Each row of a before or after table is a point. The points were changed in one or more steps. Then noise was added and the rows were shuffled. The steps act on columns, c1 being the first. What was done? A step turns or swaps two columns, mirrors them in a line or flattens them onto one, adds a multiple of one to another, or multiplies or shifts one. Angles are multiples of 10 degrees, from the lower column toward the higher: turns from -170 to 170, lines from 10 to 170 but not 90. Use the fewest steps. Two steps may share a column if one is a turn and the other turns, adds or multiplies; they go together, in the order done. Otherwise the lowest column goes first.

Before (8 x 3):
[[-33  -1  24]
 [ 17 -46 -10]
 [ -7   9  35]
 [ 20 -12  -9]
 [ -6 -33 -17]
 [ 28 -30 -17]
 [ 26 -27 -64]
 [-51  87   8]]
After, 8 rows:
[[ 12  -4  26]
 [-17  28  -5]
 [ 96 -33 -58]
 [-37   3 -37]
 [ 26  22   9]
 [-22  -3   7]
 [-43  25  20]
 [-41   5  11]]
Steps: turn c1 and c2 by -140 degrees; add -0.7 times c1 to c3

Before, 13 rows:
[[  8 -10  -9   7  19 -24 -17   8  15]
 [  3   5  14  -6 -13  -3  16 -18  24]
 [ -3  52 -17 -17 -10 -13  -5  10  14]
 [  3 -13 -14  70  38  35  44  25 -25]
 [ 18   2 -13 -20  20  -5   3  26   3]
 [ -3 -10  18   1   0 -14  -6  19  22]
 [-18   6   8  -8  -1 -15  -1  25  15]
 [-10 -12  -8 -19  44  -9 -13 -35   2]
 [  0 -15   3  -6 -14 -10 -22   9   3]
 [-11 -16 -14   4  23  12 -13   6  22]
 [ -7   4 -16 -13  -5 -16   5  22  -3]
 [-10 -13 -14   8  -7 -21  13  10  19]
 [ -6  -4  57  13 -13 -14 -11  26  21]]
After:
[[ -8  12  56  20 -12 -29 -11  13 -21]
 [-10  -8  21  17  -7 -22  -6   9 -18]
 [ -7 -29 -16  25  -2   6 -13  14 -23]
 [  4   8 -17 -18   3 -30   3   6  -2]
 [-12 -22 -10  24   0 -26 -19 -12 -10]
 [  1   4  10 -18   6 -25   0  12 -22]
 [-20  15  14 -14  -3   9  14 -12 -18]
 [ -5  -3 -17  28 -17 -22  14  -8 -25]
 [ -5  34 -20 -94  41 -18  -7  -3 -13]
 [ -1   5   4  18 -19 -15 -25  -3  -3]
 [  4 -45 -10   1  15  13 -15 -35 -10]
 [-17 -19 -14 -22  14 -21   4  19   9]
 [ 13 -34 -14  85  10   9  44  44  20]]
Steps: turn c1 and c9 by 140 degrees; add -1.5 times c2 to c4; turn c2 and c5 by 60 degrees; turn c6 and c8 by 40 degrees

Before, 9 rows:
[[-60  -1  66 -53 -28  43 -14  29 -22  -2   3 -63  -8  17]
 [-41 -20  29   5 -20 -30 -56  46  28  -8 -43  39  53   9]
 [ -2 -32 -34 -27 -10  21  -8  -2   7   0 -45  20  21   8]
 [-50  39  24 -50 -53  55 -34 -25  -9  -3  18 -18 -11   8]
 [ 16   2 -39  -9  22  -6  -3  35  23 -28 -33  47  -3  24]
 [-81 -23  18 -18 -37  22 -11  32 -15 -36   8 -52  13 -37]
 [ -4 -25  17   6 -24 -26 -18  37  44  19 -11  21   5   5]
 [ -4  20 -36 -14  24 -15  17  -2   5  24 -13  20  18  41]
 [ 10 -12 -34  -9  16 -10 -34   6 -23  11 -13  34 -10  13]]
After (9 x 14):
[[-73 -26   8 -38  13  23  34  -7   5 -50   9 -52 -19 -38]
 [  2   2 -36  13  66 -10  11 -30  24  64 -14  33  -7  14]
 [-70  30  36   6   0  55 -18 -38  14 -57  18 -16   2   7]
 [  7  15 -36  19  69  -6  34   3 -16  27 -33  44  18  23]
 [-20 -14 -45  18  40  21   0  -8 -18  64 -46  19 -10   8]
 [-31 -28  21 -30  30 -31  54 -47 -56 -39 -44  39 -23  10]
 [-14  28 -25   7  74 -16  -2  15 -14  66 -14  20  -9  43]
 [-81 -25  62   1  21  43  30  -7  22 -95   3 -62  -6  18]
 [  1 -29  10  -6  24 -25  39  -9 -36   8  -9  21  25   4]]
Steps: mirror c1 and c4 in the line at 20 degrees; turn c2 and c3 by 20 degrees; add -1.5 times c3 to c10; shift c5 by 50; mirror c7 and c8 in the line at 50 degrees; turn c9 and c13 by 140 degrees
